Every row gives one point. Two turns around zero, p and q, are shown by what they do to some points. Write where each new point lands after one turn and then the other. Backwards means that the second turn is done in reverse. Each puzzle has new turns, and all numbers are rounded.

Turn p:
[ 52  12 -14] -> [ 48 -15  23]
[-39  24   8] -> [-14  29 -33]
[ 26 -15  13] -> [ 4 -5 32]
[-38 -21  -7] -> [-37 -10 -21]
Turn q:
[-11 -18   7] -> [-18  11   7]
[-19  30  20] -> [30 26  8]
[-25   4 -44] -> [ -7  12 -49]
[ 55 -16  16] -> [ -6 -49  33]
Where do these land?
p, then q: [-22 -20   5] -> [ -8  27 -11]
q, then p backwards: [48 28 40] -> [ 66 -13 -12]
q, then p: [ -3 -27 -23] -> [-19 -10 -28]
q, then p: [-23  20 -22] -> [ 30 -15 -16]

Turn p:
[ -2   7 -43 -31] -> [-25 -34 -25 -22]
[-21  22  54  21] -> [ 7 32 56  6]
[23 13 43 17] -> [ 5 51 14  5]
[-6 -7 55  9] -> [32 33 33 -2]
[ -5 -19 -59   3] -> [-10 -47 -35  18]
[  4   5 -22   3] -> [-15 -10 -13   7]
[  6 -23 -27 -22] -> [  8 -24 -31 -12]
Turn q:
[  0 -14  30 -16] -> [  2 -28  18 -15]
[-30 -27   9  41] -> [ 30 -25  -8  42]
[-37   1  31  -8] -> [ -9 -46 -14   0]
[ 17   5 -34 -17] -> [  2  35  -8 -21]
[ 49  35 -36   1] -> [-25  64  11  -5]
Where do these land?
p, then q: [-38  20  12  37] -> [ -6 -40  23  35]
p, then q: [ 26  16  26 -60] -> [-31   3 -22 -61]
p, then q: [ -5   4  -3 -17] -> [  5  -7  -3 -16]
p, then q backwards: [ -7 -42  -9 -14] -> [-30 -34  -2  -6]
p, then q: [ 18  52 -34  29] -> [  3 -25 -54  38]
p, then q: [-6 -5  1 32] -> [ 0  0 12 31]
p, then q: [ 12 -45   7  -6] -> [ 4 41 21 -9]

Turn p:
[ -3 -21 -10  23 -28 -22 -27  -5] -> [-19  24   3  23 -18 -21  -5  28]
[-16  -7 -35  18 -21   8  30  -2] -> [-21 -14 -40  21 -12  -2  21  -1]
[  0  13  -6 -28  -1  -8 -17 -36] -> [  7  13  10  20   0  -4 -29 -33]
[-31 -24  17  26 -30  30  26  17] -> [-14 -42  -9  -8 -44  -2  27  22]
[  0   5  -5  -9 -16  12  16 -13] -> [ -2  -9 -17  -1 -13  -3  -5 -19]
[ 11 -21  37 -31  30  21 -36 -15] -> [ 47 -15  39  -6   5  -1 -41   7]
[ 28 -16  42  19  20 -11  30  22] -> [  7 -14  10 -49  22 -29  24  19]
[ -5  17 -28 -14 -30   1 -12   9] -> [-23  18 -19   9 -15  24 -17  -6]
[  9  41 -18  11  27  13 -36  -9] -> [ 37  41   4  16   8  31   8 -11]
[-21  30   7   5  26 -26   2  26] -> [-18  10  28  -7  25  25  30  -8]
[ 29 -19  -2 -21  22 -17  22   7] -> [ -1 -12 -10 -18  43 -17 -15   2]
Turn q:
[  5  12  10 -33 -30 -30  40  -3] -> [ 49   6 -11 -25  -6 -30   5 -26]
[ -2 -24  18  12  -4  20 -29  -3] -> [ -7 -18  29  11  -9  23  -3  20]
[  0 -21 -24  -3   3  18 -37 -17] -> [-22 -35   1  19   0   8 -27  12]
[-16   7  11  36   5  22  -3 -10] -> [-14   9  16  12  13  37   8  -9]
[ -3 -28   8  -7  25  32 -21   3] -> [-28 -27  18 -10   7  12   1  30]
[ 18 -30 -11   6  12  22 -34  31] -> [-34 -20   0  10 -27   5   5  41]
[  2  28 -21 -37  25 -36  40   3] -> [  7  22 -37 -28  26 -51  -1 -15]
[ -3  -9  -8  -1  -3 -41  31   1] -> [ 15   9  -3   9   4 -40  19 -21]
[ 43  15   0 -15 -14 -28  42 -15] -> [ 54   5 -39  -2  10 -21  17  -5]
[-31  26   0  27 -21  27  -3   9] -> [-17  18   8  -3 -16  41  -4 -31]
[-13  25  17  14   2  -5 -28   1] -> [ -4  31  17   6  -1  17 -23   6]
Where do these land?
q, then p: [  4   0   3  28 -26 -18 -11  29] -> [-15  19 -14 -15 -35  -8  19  -9]
p, then q backwards: [  3  12 -33 -41   6 -12  16 -14] -> [-19  23 -36   7   4   5   3 -35]
p, then q: [  7 -12  -1 -41 -17  -3  -4 -29] -> [  1  -5  19  34   0   0 -37  12]
q, then p: [-21  -7 -10  36   7  26 -17   5] -> [  9 -27  11  13 -33  10  25   0]
p, then q: [-39  18   8 -31   1  -5   5 -15] -> [ 12 -21  36  10  21  26  -3  -6]
q, then p: [  8 -26   7  69  16  -7  -6   8] -> [  0 -18  -5 -19 -18  -3  70   3]
p, then q: [ -4  -6   7 -24  22  -2  28 -15] -> [  1 -22  15  15  28 -15   2  16]
q, then p: [ 13  17   7 -38  17  -9 -18  -3] -> [ -8  22  12  -4  22  26 -24  15]
q, then p: [ 12  -7   1 -35 -22  11   3  32] -> [-33  -2 -16  -8  -9  -3 -39   2]
q, then p backwards: [17 11 13 76 -4 18  3  2] -> [-38  38 -42  28  16   6 -26  15]

Turn p:
[ 28 -21 -24   3   4  16  25 -34 -37] -> [  4   2 -35  16 -27  19 -31 -16 -38]
[  5  14 -23  34  -3 -27  27  15  13] -> [  1 -23 -19 -15   5  20  -8  45  11]
[-56   3  19 -27   0  -9 -16 -29  28] -> [-51  26  25 -16 -14 -13  27 -15  27]
[ 38   8  19  13 -29  -4  15  21  45] -> [ 27 -40  -6 -41  22  11  30   1  -2]
[ 38  12 -47 -31  19  19  34  11 -56] -> [ 48  42 -28  16  -2  35 -55  -3 -21]
[-38  18  47   4 -17 -28 -32 -12   0] -> [-17   3   9  -2 -20 -52  38   4  37]
[-42 -37  24 -22   1 -19 -26  15   0] -> [-32  25  31  -2  14 -47  14   7 -13]
[16 10 22 40 -3 39 22 35 27] -> [ 31 -37  12  14  19  36  43  14  -9]
[ 52  -3 -28  -5  52  17   5  -2 -24] -> [ 18   4 -34  36  30  27 -44 -25 -12]
[-42  -4  -9 -10 -23  -3 -56 -21   2] -> [-30  -1  46  -4 -29 -37 -14 -14  21]
Turn q:
[-25  18 -47  37   1  57 -30   2   6] -> [ -1 -10 -43  51  33  -4 -46  23  20]
[  3  19  25  -2 -33   4  -5  -1  37] -> [ 34  23 -16 -14 -10  14 -10  14 -27]
[  3 -32   6 -34 -30  -6  38  -8 -17] -> [ -1   5  -6 -23 -12  24  57  -5  20]
[ -7  14   2 -34   1 -45  -5 -30 -41] -> [-56  32  19 -17   2   8  20 -23 -12]
[ 23  72 -23  43  16  20  -3  -8  13] -> [ 22  26  -1  63  32 -32 -29  -4 -32]
[ 13 -14  17  -4  31 -12   7 -15 -12] -> [ -6  -3  37  -1 -14   0   3 -22  10]
[  8 -36  45  12 -40   6 -39  42  18] -> [ 27 -53 -20 -36 -23  37 -18  15 -33]
[ -2 -35  -4 -14  19  33 -31  17  29] -> [ 22 -29 -12 -24   5   5 -40  -6  36]
[-25   6  25  -7  21 -41  54 -25 -21] -> [-26  34  53  -1 -25 -11  41  18   7]
[ 22  24 -14  20   4 -30  -1 -52 -36] -> [-39  29  10  43 -14  -3  11 -38 -22]
[ -4   1  16 -28   1  -1  39  32 -17] -> [  8  -6  25 -23  23   1  42  18   4]
[-10 -36 -46  11   9  16 -24  45  41] -> [ 16 -47 -45 -16   4 -39 -32  11  29]
Where do these land?
p, then q backwards: [-13  41 -14 -13  45 -13 -35  26   9] -> [-24  10 -22 -21  45  48   9 -17  -4]
q, then p: [-20 -16 -21 -48 -15  11 -18   6 -34] -> [-37  34  28   5  12  41  -3 -11   2]
p, then q: [-47  10 -18 -10  34  26 -10  27   8] -> [ 30   1  34  14   4   9 -34  40 -18]
p, then q backwards: [ -4  -6  -2 -11  17  25  -4  43 -53] -> [ 10  55  13  30   9  22  19 -15  21]
q, then p: [ 51 -24   8 -11 -25 -11  33  -3  -1] -> [  9   2 -41 -23 -30  29   3 -15 -31]
q, then p backwards: [ 21  17  51  31 -25 -26   1 -31  29] -> [ -9 -17 -12 -15 -36  44  31  -7 -50]
q, then p backwards: [ 10 -16  -8   5 -56 -18  37   0  33] -> [  9  16  45   5 -31 -10  44 -13 -28]
q, then p: [-21  24  -5   5  21  45 -38   9  12] -> [ -7 -22  24  35  39 -16 -19 -15  22]
p, then q: [ 17 -30  14   6  11   2   5 -43  36] -> [-33  15  -6  10 -12  11  10  10  53]
p, then q backwards: [  8 -13  41  64   4 -48 -17 -17  16] -> [-15 -33 -59  27  -9 -14  11  51 -24]
q, then p: [ -6  23 -53   1  22  20 -20  11 -43] -> [-63  -4  -2  38  20   6  -6  22  17]
q, then p: [  3  -9   7 -18 -32 -12  66 -26 -13] -> [ 27  10 -22 -28 -19  54  31  21  -3]

Turn p:
[-18 -13  21  10  -8   1 -13  -4   4 -11  -3] -> [-12 -14  -6  11  -6  11   2  -7  15 -10  20]
[ 30 -12  -8  12  -2 -11   8   3   8  16   8] -> [ 16  10 -19   4   0  10  -2  26 -11   0 -14]
[ -5  16  18   0  -8   9   7  -6 -12 -16   3] -> [ 15  -2  20   3   1   0   3 -13   9   0  19]
[-17  15  -1  17 -13   0  -5  -4   5 -25  -5] -> [ -3   5   6  18 -10 -16  16 -13  16 -12  13]
[ -9  -6 -14 -15  -1  -2  19   8 -26   4   2] -> [  9 -18   5  -4  19 -20 -11  -3 -17   5  -5]
[  2 -13   6  -4  10   1  -1 -15  23   5 -26] -> [-17 -14  -1  -8 -17  17  19  12   4   6 -10]
[ 19 -14 -12  -2  25  -2  19  26   9  17  21] -> [  0  17 -19  -8  27   1  -6  28 -19  23  -6]
[ -8   7  21  20   5  -6 -18  -1   5  -1 -24] -> [-21   1  12  10 -28   9  -1   7   6  -9  16]
[-12  16   6  15 -14   9  -9  -9  11   9   2] -> [ -1  10  -3  16 -19   7   5 -21  -1   2   6]
[ -5   8 -12 -35   2 -15   0  -9 -15  -3  12] -> [  7  -9  11 -13  14 -14 -20 -13  14   7 -23]
[ 24 -16 -22   0  22   7   1   0  -4  14  11] -> [ -2  12  -7  -9  23  12   0  16 -21  -4 -23]
[ -2  11  -4 -17 -18   8  -9  10  -8 -10  -1] -> [  8   1   0 -18  -3 -16  -5 -19   5  -8   7]
Turn q:
[  3 -38  10   9  20  -3   0  11   1  -4  -1] -> [-14 -11   0  25  -5  13  11  28   3 -10   0]
[  6 -14   5  -3  -7   9   3  10   6  -8   3] -> [ -3 -10   9   2 -10  -4  -1  12   5  -3  12]
[ -5 -12 -53   6  10 -15   2  -9   4   6  -2] -> [-14  -7 -24  -5   8  -1  34  -8  25  20 -17]
[11 14  4 10 -2 10 -5 10 10 -9  1] -> [  9   0  10  -9  -6  14 -10  -5  11  -7   8]
[ 2 -3 10  9 -4 -9 10 16  3  3 11] -> [-1 15 12  1 -2  1 -3 18  8  0  1]
[ 7  9  5 -2 14  4 10  0 -6 -5  3] -> [ 3 -2 15  0  1 12  0 -2 -9  5 -6]
[  6  11   0   4  -6   0   0 -76  -2  -3   2] -> [ -9 -19  -4  20  43 -15 -26 -46  -2  15  -8]
[ 10  -7  -8 -15  -8   4  -6  11 -12  -5   9] -> [ 12 -13   4 -11   2  -9  13  12  -3   0   9]
[ -6  10   3   5   7   6  -4 -12   3  28  -3] -> [ -2  10 -20   0   6  11 -15  -5 -10  14  -2]
[  4   0   7 -48  -6 -11  -4  14  10   1  -9] -> [ 15 -16  -4 -16 -24 -25  -7  15 -15  -6 -19]
[-41   8   1   7  -3   5  -2  13   3   5   4] -> [-23  28 -10 -16  -8   0   4  -4  -9 -12   9]
[  2   8  11   9 -10   9  10  11  -7  -2 -14] -> [ 11  13  10   8 -15   3  -2  -6  -3   1  13]
[  2  14   6  10  -5  -8 -13   2 -12  -6  -3] -> [ 17  11   1   1  10   2   1  -8   1 -15   2]
Where do these land?
q, then p: [ 17  -9 -18   1  -7  -4  -3 -12   5  -2  -4] -> [ -7  -2 -17   5  -2   9   9  15  -1   6 -14]
q, then p: [17 31  1  5 -9  8 16 13  1  1  3] -> [ 16  10   3 -18 -17  25 -10  -9   5   8  -1]
p, then q: [-29  18  -1 -11  -9 -19 -22 -12 -12   0 -14] -> [-11   2 -17  19   8 -24 -19  -9  11 -27   1]
p, then q: [ -9  -8  -1  24   6  19 -22   4  -8  16   2] -> [-11   5   8  -6  19   5  16 -22 -13  -9  18]
p, then q: [  3  -2  32 -17  -4   8 -22   1   2  -3   5] -> [-13 -25  -5 -23   3  -5 -19   0  -3  -2  12]
q, then p: [-18 -21   3  -3 -13  13  11  13  15  13  -7] -> [  5   2 -22  15  -4 -22 -15 -19   0   1   4]
p, then q: [  3   8   7   6  18   7  10 -10  13   8   7] -> [  1  14  -2  -1  -7  14 -10  -3 -12  15   9]
q, then p: [-18  -6  -6  -5   3  -1  -8  12  -7  26  12] -> [ -1   7   4 -10  10 -28 -10  -7 -15  10  -5]
q, then p: [ 20   8 -10  -4 -10  -6  44 -15 -12 -23  -6] -> [ 10 -17   6  20 -28  35 -10  19   1  17   3]
q, then p: [  2  11   3   7  13  -6 -14  -9   9 -15  21] -> [-22  -4  11 -16   8   9  13  -1  13   1   6]
p, then q: [  9 -26   2 -19  15  10 -14   8   6 -13 -12] -> [-20 -16   3 -18 -21  -8  12   8 -18  -4  -7]
p, then q: [-13  -4 -11  -3  -2  -6  22   8  -7  -9   1] -> [ -1   6  -3  14   7   4   8  17   5   2 -19]
p, then q: [ 16   2   0  20   0 -23   2   0  -5   2  -8] -> [ 17  13   8  -1 -10   5   5   5  15 -15  12]
